Each row is a point. A path goes straight from each point to the next, and from the last back to the first. The post is the endless flat space through its rows: a point in 2 columns, a line in 3, a plane in 4, and so on, so that a path can go around it. Count how often the path circles the post. Going back the other way cancels.

Post, one row:
[[ 0.13 -0.04]]
Path:
[[ 0.71 -0.06]
 [ 0.19 -0.38]
 [-0.28 -0.24]
 [ 0.06  0.12]
 [ 0.47  0.31]
 [ 0.25 -0.14]
 [ 0.14 -0.40]
 [-0.35 -0.01]
 [-0.04  0.16]
 [ 0.30  0.41]
 [ 0.46 -0.09]
 [ 0.26 -0.49]
 [-0.12 -0.07]
 [ 0.06  0.08]
 [ 0.62  0.12]
 [ 0.33 -0.25]
 [-0.03 -0.47]
 [-0.21 -0.09]
 [ 0.16  0.14]
 [ 0.68  0.02]
 [ 0.47  0.21]
 [ 0.22  0.32]]
Times around: 4

Post:
[[-0.34 -0.36 -0.08 -0.25 -0.34  0.06  0.23  0.09  0.06]
 [ 0.43 -0.57 -0.01  0.37  0.14  0.86 -0.31 -0.30  0.11]
 [-0.01 -0.03 -0.12 -0.58 -0.18  0.11 -0.14 -0.46 -0.16]
 [-0.16 -0.10 -0.22 -0.11  0.12  0.05 -0.10  0.34  0.60]
 [ 0.05 -0.57  0.06  0.04  0.12 -0.16 -0.09 -0.20  0.19]
 [ 0.09  0.37  0.05  0.41 -0.31  0.50 -0.56 -0.15 -0.29]
 [ 0.23  0.20 -0.04  0.51  0.24  0.60 -0.38  0.60 -0.22]
 [-0.16 -0.15 -0.27 -0.41  0.01  0.40 -0.16 -0.82 -0.21]]
Path:
[[ 0.18 -0.83 -0.14  0.24 -0.13  0.12 -0.31  0.02  0.00]
 [-0.01 -0.22 -0.35 -0.10  0.50  0.13  0.21  0.03 -0.46]
 [ 0.18 -0.02  0.14  0.51 -0.26  0.02 -0.34 -0.35 -0.61]
 [ 0.08  0.04 -0.48  0.11  0.17  0.33 -0.30  0.60  0.22]
 [-0.21 -0.24 -0.32 -0.38  0.13  0.41 -0.31  0.12  0.01]
 [-0.11 -0.18 -0.08 -0.30  0.27  0.92 -0.04  0.59 -0.17]
 [ 0.07  0.07 -0.08 -0.05  0.22  0.43  0.00  0.13  0.13]
 [ 0.02 -0.07 -0.05  0.17 -0.11 -0.42 -0.02 -0.33 -0.22]
 [ 0.45  0.29 -0.24 -0.17 -0.01  0.40 -0.48 -0.52  0.11]
 [ 0.18  0.15  0.16 -0.07 -0.31  0.04 -0.08 -0.28 -0.09]
 [-0.10 -0.30  0.10  0.22  0.32  0.32 -0.13 -0.09 -0.18]
 [-0.38 -0.46 -0.10 -0.30  0.20  0.29 -0.38 -0.12  0.08]
 [-0.03  0.19 -0.34 -0.20 -0.06  0.64 -0.50  0.36  0.17]
 [ 0.70  0.42  0.14  0.00 -0.49  0.34 -0.67 -0.05 -0.25]
 [-0.09 -0.02  0.00  0.35 -0.56  0.11 -0.10 -0.69  0.47]
 [ 0.31 -0.30  0.14  0.17  0.27  0.50  0.08  0.42 -0.02]
 [-0.44 -0.33 -0.20 -0.18  0.51 -0.08 -0.10 -0.03  0.09]
 [-0.36 -0.33  0.01  0.08 -0.39 -0.31 -0.50 -0.06  0.03]
 [ 0.01  0.10 -0.41  0.07 -0.30  0.12 -0.23  0.49 -0.09]
 [ 0.21  0.41 -0.35  0.23 -0.08  0.16 -0.20 -0.02  0.44]
 [-0.21  0.30 -0.16 -0.24 -0.24  0.26  0.04  0.29  0.49]
 [-0.43 -0.30  0.06 -0.02  0.14 -0.16  0.09  0.13  0.05]
 [-0.14  0.09 -0.07  0.03 -0.26  0.61 -0.76  0.13  0.17]]
Times around: 2

Post, 17 rows:
[[-0.05 -0.06  0.46 -0.39  0.26  0.18  0.03 -0.15 -0.45 -0.07 -0.16  0.01
  -0.72  0.48 -0.26  0.16  0.07  0.37]
 [-0.20  0.39  0.01  0.31 -0.16 -0.05  0.01 -0.44  0.24 -0.11  0.31 -0.19
   0.40 -0.26 -0.04  0.15 -0.44 -0.11]
 [ 0.17 -0.15 -0.04  0.60 -0.12 -0.37 -0.40  0.18 -0.07 -0.17 -0.11  0.35
   0.09 -0.20  0.25 -0.03 -0.14 -0.10]
 [-0.31 -0.35 -0.18  0.67 -0.34 -0.02 -0.23 -0.08  0.15 -0.02  0.07  0.30
  -0.06 -0.08  0.55 -0.43 -0.56  0.00]
 [ 0.12 -0.16  0.57  0.03  0.13  0.16 -0.14 -0.30 -0.42  0.11 -0.38 -0.09
  -0.54  0.46 -0.03 -0.12 -0.04 -0.37]
 [-0.08 -0.43 -0.07  0.35 -0.05  0.30 -0.22  0.11 -0.60  0.17 -0.26  0.30
  -0.08  0.47  0.19 -0.14 -0.37 -0.29]
 [-0.26 -0.23  0.60 -0.07  0.06  0.53  0.00  0.11 -0.12 -0.04 -0.09 -0.33
  -0.02  0.12 -0.10  0.38  0.07  0.17]
 [-0.01  0.06  0.50 -0.33 -0.07  0.24  0.52 -0.18  0.21 -0.30  0.13 -0.22
   0.15 -0.21  0.27  0.09 -0.22  0.21]
 [ 0.12 -0.13  0.17 -0.04  0.33  0.37  0.12 -0.14  0.27 -0.24 -0.23 -0.11
  -0.19  0.09  0.03  0.41 -0.09  0.11]
 [-0.03 -0.33  0.15  0.17 -0.32 -0.02  0.27 -0.21  0.07  0.07  0.48 -0.15
   0.17 -0.42 -0.10  0.26 -0.32 -0.18]
 [ 0.08  0.08 -0.46  0.81 -0.43 -0.30 -0.20  0.20  0.12  0.29 -0.20  0.76
   0.16  0.13  0.32 -0.41 -0.14 -0.09]
 [ 0.30 -0.32  0.11 -0.30 -0.05  0.36 -0.38  0.10 -0.23  0.20 -0.23 -0.24
  -0.49  0.42 -0.17  0.18 -0.43  0.02]
 [-0.19 -0.08 -0.19  0.27 -0.45 -0.48 -0.30  0.25  0.11  0.17  0.01  0.70
   0.06 -0.01  0.38 -0.05 -0.28 -0.53]
 [-0.27  0.03 -0.24  0.21 -0.14  0.14  0.09 -0.05  0.21 -0.21  0.32 -0.12
   0.13 -0.74  0.12 -0.28 -0.23 -0.05]
 [ 0.02 -0.22 -0.11  0.11 -0.08  0.11 -0.06 -0.38  0.11 -0.04  0.56 -0.36
   0.23 -0.21  0.35  0.12  0.08 -0.15]
 [-0.21 -0.27  0.19  0.09  0.19 -0.08  0.03 -0.25  0.32  0.01  0.44  0.04
   0.29 -0.22 -0.12 -0.22 -0.37 -0.15]
 [-0.11 -0.14  0.30 -0.32  0.23  0.10  0.19 -0.35 -0.24  0.24 -0.31 -0.50
  -0.09  0.10 -0.02  0.26 -0.05  0.31]]
Path (25 x 18):
[[-0.05 -0.46 -0.02  0.11 -0.09 -0.14 -0.60 -0.14 -0.05 -0.37 -0.01  0.23
  -0.08  0.18  0.66 -0.01  0.02 -0.13]
 [ 0.16 -0.28  0.15  0.58  0.25  0.01 -0.16 -0.53 -0.07 -0.19 -0.68  0.58
   0.34  0.28  0.47 -0.11  0.02 -0.31]
 [-0.05  0.35  0.42 -0.31  0.14 -0.20 -0.11  0.12  0.36 -0.09 -0.10  0.46
  -0.06  0.16 -0.05  0.02 -0.10  0.24]
 [-0.21  0.20  0.30  0.65 -0.37 -0.23 -0.11 -0.40 -0.07  0.29 -0.07 -0.05
   0.18  0.23  0.31  0.32 -0.63 -0.32]
 [-0.48 -0.09  0.06  0.11  0.42  0.11  0.13  0.02  0.02 -0.09  0.23  0.29
  -0.51  0.18 -0.61 -0.29 -0.07 -0.04]
 [ 0.13 -0.16 -0.11 -0.08 -0.30 -0.57 -0.12  0.27 -0.01  0.36 -0.45  0.19
  -0.14 -0.07 -0.68  0.21 -0.35  0.37]
 [ 0.59  0.11 -0.47  0.03 -0.07 -0.34 -0.38 -0.60  0.64 -0.01 -0.23  0.03
  -0.08 -0.17  0.02 -0.11  0.16  0.42]
 [ 0.28  0.27 -0.11  0.06 -0.32  0.25 -0.20  0.00 -0.31  0.33 -0.44 -0.26
   0.39 -0.03 -0.18  0.32 -0.25 -0.04]
 [-0.44 -0.47  0.61 -0.11 -0.39  0.23 -0.12 -0.18  0.22 -0.39  0.30  0.11
  -0.22  0.35  0.18 -0.22 -0.69 -0.04]
 [ 0.22  0.25 -0.48  0.07 -0.07 -0.20  0.25  0.10  0.28 -0.27 -0.09  0.18
  -0.17 -0.16  0.21  0.02 -0.06  0.03]
 [-0.08 -0.12  0.24 -0.13 -0.59 -0.05  0.29  0.59  0.13  0.51 -0.38 -0.07
   0.16  0.05  0.34  0.74 -0.47 -0.05]
 [ 0.30  0.31 -0.27  0.08  0.27 -0.43 -0.27 -0.44 -0.10 -0.20 -0.14  0.35
  -0.31  0.02  0.64 -0.07 -0.14 -0.13]
 [-0.11 -0.14  0.64 -0.78  0.01  0.58 -0.05 -0.65  0.16  0.14  0.58 -0.37
   0.20  0.52  0.20  0.34 -0.34 -0.97]
 [-0.39 -0.02  0.05 -0.35 -0.53  0.47 -0.12  0.34 -0.45 -0.03 -0.20  0.24
  -0.26  0.15 -0.08 -0.14  0.05  0.15]
 [-0.11 -0.48  0.17  0.22  0.09 -0.01 -0.17  0.17  0.20 -0.33  0.21  0.38
   0.05  0.15 -0.65  0.08 -0.23 -0.14]
 [ 0.02 -0.04  0.07  0.25  0.32  0.16  0.13 -0.38 -0.13 -0.19 -0.39  0.41
  -0.17  0.13 -0.47 -0.22 -0.53 -0.08]
 [-0.24 -0.58  0.17  0.38  0.44  0.14 -0.77 -0.19  0.20 -0.17  0.01  0.45
  -0.24  0.06  0.30 -0.43 -0.52 -0.65]
 [ 0.16  0.43 -0.60 -0.04 -0.15  0.02  0.10 -0.26  0.30  0.54 -0.22  0.08
  -0.50  0.15  0.34 -0.05 -0.45  0.17]
 [ 0.03 -0.38  0.05  0.02 -0.08  0.00  0.28 -0.27 -0.21  0.36  0.42 -0.49
   0.11  0.46  0.08  0.56 -0.74 -0.21]
 [-0.54  0.09 -0.07 -0.26 -0.39  0.23  0.07 -0.08 -0.26  0.53  0.07  0.06
  -0.06  0.69 -0.13 -0.01  0.07 -0.06]
 [-0.77 -0.41  0.46  0.28 -0.49  0.05  0.05 -0.24  0.20  0.18 -0.09  0.43
   0.40  0.01 -0.07  0.23 -0.45 -0.17]
 [-0.08 -0.22  0.22  0.16 -0.16  0.49 -0.67  0.00 -0.91 -0.29 -0.05 -0.54
  -0.17 -0.36  0.17  0.24  0.25  0.14]
 [ 0.12  0.33  0.27 -0.24  0.15 -0.18 -0.13  0.20  0.30  0.00  0.22  0.23
  -0.49 -0.18 -0.05 -0.04 -0.34  0.37]
 [-0.18  0.01 -0.18  0.61  0.02  0.10  0.09 -0.22 -0.31  0.20  0.10 -0.09
  -0.20  0.08  0.07 -0.28 -0.18  0.03]
 [ 0.10 -0.55  0.55 -0.84 -0.80 -0.04  0.30  0.17 -0.02 -0.03 -0.44 -0.30
  -0.73  0.40  0.10  0.59 -1.31  0.20]]
Times around: 2
